Each row of a before or after table is a point. One or more steps were done to the points. Then noise was added and the rows were shuffled. The steps act on columns, c1 being the first. What was done? A step turns or swaps two columns, mirrors them in a line or flattens them onto one, adds a multiple of one to another, or multiplies or shifts one. Angles are multiples of 10 degrees, from the lower column toward the higher: turns from -170 to 170, lines from 10 to 170 but not 90. Use the fewest steps. Two steps may share a column if one is a turn and the other turns, adds or multiplies; they go together, in the order done. Otherwise the lowest column goes first.

Before, 8 rows:
0.43,0.02,-0.16
0.08,0.09,-0.02
0.26,-0.09,-0.32
0.37,0.26,0.03
0.37,0.24,0.22
-0.93,0.04,-0.25
0.34,-0.09,0.29
0.44,0.14,0.21
After, 8 rows:
0.35,-0.19,0.09
-0.93,0.14,-0.06
0.27,0.05,-0.04
0.35,0.16,-0.12
0.37,0.10,-0.06
0.42,0.08,-0.02
0.43,0.01,0.01
0.08,0.05,-0.04
Steps: flatten c2 and c3 onto the line at 150 degrees

Before (9 x 8):
0.37,0.45,0.22,0.21,-0.37,0.13,0.34,0.21
0.37,0.50,-0.16,-0.18,0.25,-0.51,-0.29,-0.24
-0.10,-0.19,0.17,-0.09,-0.40,0.03,-0.09,0.16
0.21,0.25,-0.06,0.42,-0.23,-0.34,0.15,-0.03
-0.31,0.57,-0.42,0.17,-0.27,-0.67,-0.17,0.42
-0.40,-0.18,-0.45,-0.07,0.02,0.16,0.46,0.15
0.38,0.16,-0.29,-0.36,0.00,-0.57,0.08,-0.09
-0.23,-0.20,0.28,-0.25,0.00,-0.03,0.48,-0.13
0.05,-0.12,0.07,0.22,-0.01,0.12,0.44,0.53
After, 9 rows:
-0.42,-0.14,0.06,0.20,-0.03,0.12,0.09,0.56
-0.12,0.25,-0.06,0.41,-0.22,-0.33,0.24,-0.03
-0.26,0.45,0.24,0.19,-0.36,0.11,0.42,0.22
-0.01,0.16,-0.28,-0.35,0.03,-0.58,0.35,-0.12
0.36,0.51,-0.17,-0.18,0.24,-0.51,0.33,-0.23
-0.52,-0.19,-0.46,-0.07,0.03,0.16,-0.31,0.16
0.08,0.55,-0.43,0.17,-0.24,-0.66,-0.33,0.42
0.08,-0.22,0.19,-0.11,-0.40,0.02,-0.14,0.14
-0.54,-0.20,0.28,-0.25,-0.01,-0.02,-0.14,-0.13
Steps: turn c1 and c7 by 80 degrees

Before (9 x 11):
-0.33,0.22,-0.47,-0.03,0.22,-0.07,-0.59,-0.30,0.41,0.07,-0.28
0.37,-0.23,0.46,0.15,-0.19,0.20,-0.59,0.22,-0.12,-0.19,-0.59
-0.35,-0.25,0.06,-0.11,0.23,-0.18,-0.13,0.16,-0.11,0.48,0.26
-0.16,0.13,-0.38,-0.06,0.47,0.11,-0.34,0.25,-0.10,0.40,0.08
0.29,-0.28,0.25,0.00,-0.04,0.02,-0.37,0.10,-0.45,-0.43,-0.15
0.21,0.29,-0.07,0.00,-0.29,0.12,-0.84,-0.44,-0.03,0.07,-0.35
-0.57,0.23,0.04,0.06,0.44,0.10,-0.06,-0.10,-0.19,0.36,0.06
0.19,-0.41,0.26,0.41,-0.29,-0.01,0.13,0.35,-0.62,-0.03,-0.22
0.40,0.00,0.46,0.31,-0.09,-0.26,-0.15,0.27,-0.31,-0.13,-0.16
After, 9 rows:
-0.37,-0.25,0.08,-0.09,-0.24,-0.18,0.10,0.15,-0.14,0.47,0.25
-0.31,0.22,-0.47,-0.01,-0.33,-0.09,0.56,-0.32,0.42,0.06,-0.27
-0.59,0.22,0.02,0.06,-0.47,0.09,-0.03,-0.13,-0.18,0.37,0.09
0.20,-0.42,0.25,0.42,0.32,-0.02,-0.07,0.32,-0.61,-0.04,-0.23
0.29,-0.28,0.25,0.00,-0.02,0.01,0.38,0.09,-0.43,-0.44,-0.16
0.39,0.00,0.43,0.30,0.07,-0.24,0.14,0.25,-0.32,-0.10,-0.19
-0.15,0.13,-0.34,-0.05,-0.50,0.16,0.24,0.24,-0.05,0.36,0.08
0.34,-0.24,0.45,0.17,0.04,0.21,0.58,0.21,-0.08,-0.15,-0.57
0.22,0.29,-0.06,0.02,0.12,0.12,0.90,-0.45,-0.04,0.06,-0.35
Steps: turn c5 and c7 by -170 degrees

Before:
-0.04,0.04,-0.20,0.61,0.54,-0.47,-0.06,-0.08,-0.39,-0.65,-0.06,-0.06,0.14,0.03
-0.13,0.19,-0.43,0.59,0.64,0.25,0.14,0.49,-0.67,0.44,-0.63,0.08,0.10,-0.25
-0.22,-0.10,0.04,-0.03,-0.49,-0.36,-0.39,-0.05,-0.39,-0.23,-0.54,-0.26,0.16,0.31
-0.50,-0.23,-0.25,-0.19,0.04,-0.42,0.28,-0.26,0.22,-0.13,-0.67,-0.06,-0.12,-0.15
0.11,-0.02,0.31,-0.24,0.29,-0.03,-0.11,-0.19,-0.18,0.02,0.06,0.10,0.40,-0.08
0.45,0.08,-0.08,0.37,0.46,0.10,0.34,-0.06,0.12,-0.14,-0.29,-0.44,-0.26,-0.03
-0.08,0.19,0.03,0.32,0.18,-0.03,0.07,-0.32,0.19,0.43,-0.09,0.23,0.20,0.11
0.54,-0.12,-0.28,0.30,0.12,-0.08,-0.06,0.29,-0.07,-0.17,0.07,0.26,0.23,-0.09
-0.13,-0.04,0.15,-0.43,0.20,-0.26,0.41,0.13,0.00,-0.08,0.12,-0.12,0.48,0.03
0.34,0.12,-0.57,-0.50,0.13,-0.24,0.71,-0.18,-0.31,-0.19,-0.57,-0.12,0.33,-0.46
After, 10 rows:
-0.39,-0.10,0.03,-0.03,0.60,-0.03,-0.50,-0.05,-0.39,-0.23,-0.40,-0.28,0.34,0.08
-0.44,-0.24,-0.24,-0.19,0.23,0.36,0.33,-0.25,0.22,-0.14,-0.35,-0.06,0.29,0.02
-0.14,0.18,0.02,0.32,-0.10,0.14,0.00,-0.33,0.17,0.43,-0.15,0.23,0.13,0.15
0.14,-0.02,0.33,-0.23,-0.20,0.19,-0.07,-0.20,-0.17,0.05,-0.16,0.11,0.11,-0.13
-0.07,0.04,-0.18,0.61,-0.10,0.71,-0.06,-0.09,-0.39,-0.66,-0.06,-0.06,0.10,-0.03
0.59,-0.10,-0.29,0.31,-0.04,0.15,-0.01,0.28,-0.09,-0.17,-0.07,0.27,0.06,-0.10
0.56,0.11,-0.56,-0.48,0.07,0.27,0.83,-0.17,-0.31,-0.18,-0.51,-0.13,0.40,-0.06
-0.14,-0.04,0.16,-0.43,0.00,0.31,0.33,0.13,0.02,-0.07,-0.18,-0.13,0.14,0.23
-0.02,0.19,-0.42,0.59,-0.64,0.22,0.24,0.48,-0.65,0.42,-0.41,0.07,0.35,-0.17
0.46,0.07,-0.08,0.38,-0.41,0.24,0.31,-0.07,0.13,-0.14,-0.02,-0.42,0.04,0.16
Steps: add -0.5 times c14 to c1; turn c7 and c14 by 30 degrees; turn c5 and c6 by 140 degrees; flatten c11 and c13 onto the line at 140 degrees

Before (13 x 20):
-0.52,-0.03,-0.72,0.00,-0.07,0.03,-0.34,-0.17,-0.08,0.46,-0.42,0.04,0.05,-0.36,-0.45,-0.35,0.27,-0.37,0.18,-0.09
0.13,0.01,-0.02,-0.34,-0.42,0.22,-0.58,-0.17,-0.17,-0.13,-0.01,0.42,0.08,0.20,-0.52,-0.19,-0.26,0.23,-0.01,-0.03
0.11,-0.04,-0.34,-0.55,-0.13,0.02,-0.64,0.24,0.22,0.27,0.21,0.70,-0.44,-0.09,-0.38,-0.21,-0.40,0.17,-0.16,-0.06
0.43,0.35,0.11,0.23,0.12,0.01,0.17,-0.46,0.47,-0.31,0.03,0.11,-0.28,-0.02,0.42,0.34,-0.45,-0.19,-0.19,0.40
-0.06,0.23,0.28,0.11,0.24,-0.41,0.14,0.05,0.24,-0.32,-0.86,-0.09,-0.04,-0.10,0.30,-0.07,0.38,-0.41,-0.08,0.54
-0.15,-0.01,-0.58,-0.45,-0.13,-0.04,-0.08,0.12,0.04,-0.14,0.01,0.40,0.27,0.02,-0.17,-0.31,0.05,0.02,-0.03,-0.40
-0.29,-0.25,-0.42,0.01,-0.48,-0.39,-0.07,0.13,-0.09,0.03,-0.30,0.28,0.04,-0.19,-0.35,-0.48,-0.15,-0.58,0.30,-0.02
-0.36,-0.02,-0.53,-0.33,-0.41,-0.31,-0.46,0.08,-0.33,0.27,0.19,0.15,0.01,0.00,-0.05,-0.24,-0.07,0.17,0.18,0.12
0.23,-0.03,0.22,0.02,0.31,-0.11,0.35,-0.56,0.57,-0.24,-0.17,-0.08,-0.43,0.53,0.30,-0.18,-0.22,-0.21,-0.43,0.65
0.12,-0.26,-0.11,0.33,-0.23,-0.37,-0.02,-0.16,0.34,0.13,-0.47,0.10,0.17,-0.18,0.16,-0.46,0.33,0.05,0.21,0.05
-0.18,0.09,-0.45,0.21,-0.33,-0.04,-0.32,0.19,-0.04,-0.01,0.18,0.33,-0.43,0.16,-0.41,-0.12,0.12,-0.03,-0.30,-0.12
-0.30,0.00,0.25,0.16,0.11,-0.24,0.36,-0.24,0.64,-0.30,-0.52,0.02,-0.22,0.08,0.07,0.20,-0.25,0.18,-0.02,0.37
0.35,-0.07,-0.01,0.21,0.45,-0.72,0.22,-0.47,0.30,-0.41,-0.74,-0.15,-0.26,0.13,0.09,0.29,-0.08,-0.11,-0.21,0.37
After, 13 rows:
-0.51,0.01,-0.72,0.03,-0.08,0.00,-0.35,-0.17,-0.10,0.50,-0.39,0.04,0.07,-0.34,-0.43,-0.36,0.47,-0.07,0.17,-0.11
0.32,-0.08,0.01,0.16,0.46,-0.73,0.22,-0.49,0.33,-0.39,-0.76,-0.14,-0.28,0.13,0.10,0.29,0.05,0.08,-0.20,0.36
0.24,0.00,0.23,0.04,0.35,-0.11,0.35,-0.57,0.54,-0.25,-0.15,-0.05,-0.44,0.53,0.31,-0.23,0.07,0.33,-0.42,0.67
0.12,-0.28,-0.10,0.33,-0.25,-0.36,-0.02,-0.16,0.36,0.16,-0.44,0.11,0.17,-0.18,0.14,-0.47,0.12,-0.29,0.17,0.06
-0.31,0.04,0.25,0.17,0.14,-0.21,0.35,-0.24,0.65,-0.31,-0.49,0.01,-0.24,0.06,0.06,0.23,-0.28,0.14,-0.02,0.37
-0.13,-0.01,-0.57,-0.47,-0.14,-0.03,-0.04,0.16,0.08,-0.15,0.06,0.40,0.28,-0.01,-0.14,-0.30,0.00,-0.05,-0.02,-0.40
0.11,-0.03,-0.34,-0.56,-0.15,0.02,-0.64,0.22,0.22,0.30,0.23,0.68,-0.48,-0.09,-0.38,-0.19,-0.36,0.29,-0.17,-0.06
-0.29,-0.25,-0.44,-0.01,-0.48,-0.39,-0.06,0.16,-0.06,0.03,-0.29,0.31,0.02,-0.16,-0.35,-0.47,0.45,0.40,0.30,-0.03
-0.38,-0.04,-0.52,-0.32,-0.40,-0.31,-0.47,0.10,-0.37,0.27,0.19,0.15,0.01,0.01,-0.04,-0.26,-0.19,-0.02,0.17,0.11
-0.15,0.07,-0.43,0.22,-0.29,-0.04,-0.32,0.19,-0.03,0.00,0.22,0.35,-0.40,0.16,-0.44,-0.11,0.08,-0.11,-0.26,-0.09
0.46,0.33,0.10,0.24,0.15,0.01,0.20,-0.48,0.41,-0.33,0.06,0.14,-0.27,-0.03,0.41,0.32,-0.08,0.51,-0.19,0.38
0.12,0.03,0.03,-0.35,-0.38,0.23,-0.55,-0.20,-0.14,-0.17,0.03,0.41,0.12,0.20,-0.52,-0.19,-0.33,0.12,0.00,0.00
-0.05,0.23,0.25,0.12,0.24,-0.42,0.15,0.04,0.27,-0.33,-0.86,-0.10,-0.05,-0.07,0.32,-0.08,0.55,-0.15,-0.08,0.53
Steps: mirror c17 and c18 in the line at 150 degrees

Before, 14 rows:
-0.17,-0.22,0.30,-0.23,1.03,0.30,-0.04,-0.10,0.05,0.25,0.06,-0.19,0.43,0.24,-0.13,0.16,0.10,0.04,-0.39,0.11,-0.24,0.40,-0.13,0.29,-0.20,0.46,0.05,0.00,0.12,-0.25,1.19,-0.41
0.04,-0.20,0.27,-0.08,0.31,0.06,0.31,-0.13,-0.29,-0.06,0.22,-0.27,0.02,0.44,0.25,-0.23,-0.34,-0.50,-0.06,-0.57,-0.27,0.52,-0.09,0.32,-0.16,0.35,0.10,0.05,0.44,-0.27,0.22,-0.50
0.13,0.06,-0.38,-0.03,-0.28,-0.05,-0.26,-0.03,-0.30,0.01,0.27,-0.32,0.04,0.49,-0.11,-0.24,-0.86,-0.33,-0.45,-0.20,0.25,-0.04,-0.07,-0.14,-0.09,-0.09,-0.01,-0.31,0.27,-0.30,-0.27,0.02
-0.26,0.03,0.29,-0.10,0.06,0.85,0.03,0.13,-0.30,-0.42,0.34,0.03,0.20,0.51,0.08,-0.30,-0.17,0.29,-0.32,-0.35,0.16,-0.28,-0.14,-0.35,-0.19,0.44,0.11,-0.89,0.20,0.28,0.06,0.32
0.25,0.01,0.27,-0.11,-0.27,-0.02,-0.17,0.07,0.43,0.38,0.17,-0.24,0.35,-0.43,0.50,-0.12,-0.11,-0.13,1.00,0.12,-0.09,0.02,-0.07,0.33,0.31,0.30,-0.17,0.00,0.33,0.49,-0.08,-0.44
0.21,-0.08,0.09,0.10,-0.15,0.07,1.73,-0.18,-0.20,0.27,-0.52,0.12,-0.14,0.55,-0.31,-0.21,-0.40,0.32,0.14,0.04,-0.28,0.62,-0.43,0.22,-0.04,0.23,-0.16,-0.20,-0.03,-0.02,-0.11,0.40
-0.26,-0.01,0.23,-0.24,-0.14,0.13,-0.12,-0.55,0.07,-0.95,0.09,0.11,-0.07,0.23,-0.22,-0.31,-0.03,0.01,-0.45,0.11,0.38,-0.19,-0.06,-0.25,-0.10,0.32,-0.20,-0.05,0.10,-0.42,-0.30,-0.44
0.18,0.04,0.38,-0.14,-0.01,0.07,0.59,0.13,-0.25,0.41,0.36,-0.14,0.19,0.24,-0.33,-0.20,-0.03,-0.86,-0.49,0.14,0.21,-0.38,0.05,-0.12,0.11,0.23,-0.13,-0.32,0.02,-0.35,0.58,-0.46
0.22,0.12,-0.24,0.06,-0.09,0.09,0.52,0.10,-0.25,0.25,0.15,0.08,0.35,0.45,-0.31,-0.14,0.24,0.04,0.06,-0.03,0.03,-0.27,-0.02,0.27,0.07,0.17,-0.08,-0.15,0.01,-0.28,0.09,-0.16
0.01,-0.12,0.18,-0.04,-0.16,-0.02,0.01,0.07,0.29,-0.08,0.06,0.10,-0.02,-0.05,0.20,-0.25,0.14,0.17,-0.38,0.10,-0.37,-0.18,-0.33,0.08,0.12,0.25,0.29,0.05,0.26,0.67,-0.27,0.55
0.26,-0.22,0.35,-0.24,-0.16,-0.06,-0.33,-0.25,-0.13,0.03,-0.50,0.03,-0.04,0.58,-0.03,0.67,0.17,0.27,-0.16,0.13,0.04,-0.25,-0.17,0.24,-0.08,-0.05,-0.19,0.04,0.36,-0.08,-0.32,-0.26
0.25,-0.27,0.19,-0.08,-0.27,-0.07,-0.32,0.06,-0.01,0.38,0.23,-0.10,0.12,0.15,0.39,-0.17,-0.13,-0.03,-0.17,0.12,-0.29,-0.37,0.03,-0.10,0.09,0.41,-0.16,-0.68,0.03,0.01,-0.25,-0.11
0.08,-0.22,0.05,-0.28,-0.23,0.18,0.01,-0.02,-0.06,-0.09,0.21,0.00,-0.07,-0.04,-0.11,-0.25,0.24,0.06,0.08,-0.27,0.00,-0.33,-0.28,-0.50,-0.22,0.20,0.06,-0.13,0.26,-0.13,0.02,-0.21
0.04,-0.18,0.30,0.06,-0.23,-0.01,-0.30,-0.15,-0.19,-0.94,0.10,0.14,-0.03,0.46,-0.14,0.26,-0.73,0.28,0.01,0.03,-0.01,-0.22,-0.45,0.30,-0.20,-0.60,0.12,0.00,-0.02,-0.24,0.05,-0.11
After:
0.12,0.06,-0.38,-0.03,-0.28,-0.05,-0.26,-0.03,-0.30,0.01,0.26,-0.31,0.04,0.08,-0.11,-0.22,-0.86,-0.34,-0.66,-0.22,0.26,-0.03,-0.06,-0.14,-0.02,-0.10,0.02,-0.32,0.26,-0.31,-0.26,0.03
0.08,-0.21,0.07,-0.28,-0.24,0.18,0.00,-0.03,-0.07,-0.09,0.21,0.00,-0.07,0.00,-0.13,-0.25,0.23,0.07,0.08,-0.28,0.01,-0.32,-0.28,-0.50,-0.05,0.19,0.12,-0.14,0.25,-0.13,0.01,-0.20
0.23,0.02,0.27,-0.11,-0.26,-0.02,-0.17,0.07,0.43,0.38,0.17,-0.23,0.35,0.29,0.52,-0.12,-0.12,-0.12,1.05,0.12,-0.08,0.03,-0.07,0.33,0.10,0.29,-0.24,-0.01,0.33,0.49,-0.08,-0.43
-0.16,-0.21,0.30,-0.22,1.02,0.30,-0.04,-0.10,0.04,0.26,0.04,-0.19,0.43,-0.07,-0.14,0.15,0.08,0.04,-0.46,0.10,-0.25,0.43,-0.13,0.28,-0.04,0.46,0.09,0.00,0.09,-0.24,1.19,-0.42
0.05,-0.23,0.26,-0.09,0.31,0.07,0.34,-0.15,-0.30,-0.07,0.22,-0.27,0.03,0.31,0.24,-0.21,-0.35,-0.49,-0.33,-0.56,-0.25,0.52,-0.10,0.33,-0.06,0.36,0.13,0.05,0.44,-0.27,0.21,-0.50
0.04,-0.16,0.30,0.07,-0.25,-0.02,-0.31,-0.15,-0.20,-0.93,0.07,0.15,-0.03,0.36,-0.16,0.26,-0.73,0.28,-0.29,0.02,-0.01,-0.22,-0.44,0.31,-0.05,-0.60,0.18,-0.01,-0.01,-0.26,0.05,-0.11
0.27,-0.21,0.35,-0.25,-0.17,-0.06,-0.33,-0.25,-0.13,0.03,-0.51,0.04,-0.05,0.34,-0.03,0.67,0.16,0.26,-0.51,0.14,0.06,-0.27,-0.16,0.23,0.05,-0.06,-0.15,0.04,0.35,-0.09,-0.33,-0.25
0.21,-0.07,0.07,0.09,-0.15,0.07,1.73,-0.17,-0.19,0.27,-0.51,0.13,-0.14,0.50,-0.31,-0.21,-0.39,0.30,-0.25,0.05,-0.26,0.61,-0.41,0.24,0.05,0.24,-0.13,-0.21,-0.04,-0.01,-0.10,0.40
0.22,0.11,-0.23,0.04,-0.11,0.08,0.52,0.10,-0.24,0.24,0.15,0.09,0.35,0.38,-0.31,-0.13,0.26,0.04,-0.24,-0.03,0.03,-0.27,-0.03,0.27,0.04,0.17,-0.10,-0.14,0.02,-0.27,0.08,-0.16
0.01,-0.11,0.17,-0.03,-0.15,-0.04,0.02,0.06,0.29,-0.08,0.06,0.09,-0.02,-0.26,0.20,-0.24,0.15,0.18,-0.25,0.10,-0.38,-0.20,-0.32,0.07,-0.09,0.25,0.21,0.04,0.26,0.68,-0.26,0.55
-0.26,0.03,0.29,-0.11,0.05,0.85,0.02,0.13,-0.30,-0.42,0.32,0.04,0.19,0.18,0.09,-0.31,-0.16,0.30,-0.57,-0.36,0.17,-0.29,-0.13,-0.34,-0.07,0.45,0.16,-0.87,0.20,0.29,0.05,0.30
0.19,0.04,0.37,-0.14,-0.01,0.05,0.60,0.13,-0.23,0.43,0.36,-0.15,0.18,-0.13,-0.33,-0.20,-0.02,-0.86,-0.55,0.14,0.20,-0.38,0.05,-0.13,0.05,0.23,-0.15,-0.32,0.03,-0.35,0.58,-0.47
-0.27,-0.01,0.21,-0.25,-0.15,0.12,-0.11,-0.56,0.06,-0.97,0.10,0.10,-0.06,-0.12,-0.22,-0.29,-0.03,0.01,-0.50,0.12,0.38,-0.19,-0.07,-0.24,0.05,0.33,-0.15,-0.05,0.09,-0.42,-0.31,-0.44
0.26,-0.27,0.18,-0.09,-0.26,-0.07,-0.33,0.06,-0.01,0.39,0.23,-0.12,0.12,0.00,0.40,-0.18,-0.12,-0.04,-0.24,0.12,-0.29,-0.37,0.01,-0.11,0.07,0.43,-0.17,-0.67,0.03,0.01,-0.25,-0.10
Steps: turn c14 and c19 by -40 degrees; flatten c25 and c27 onto the line at 110 degrees
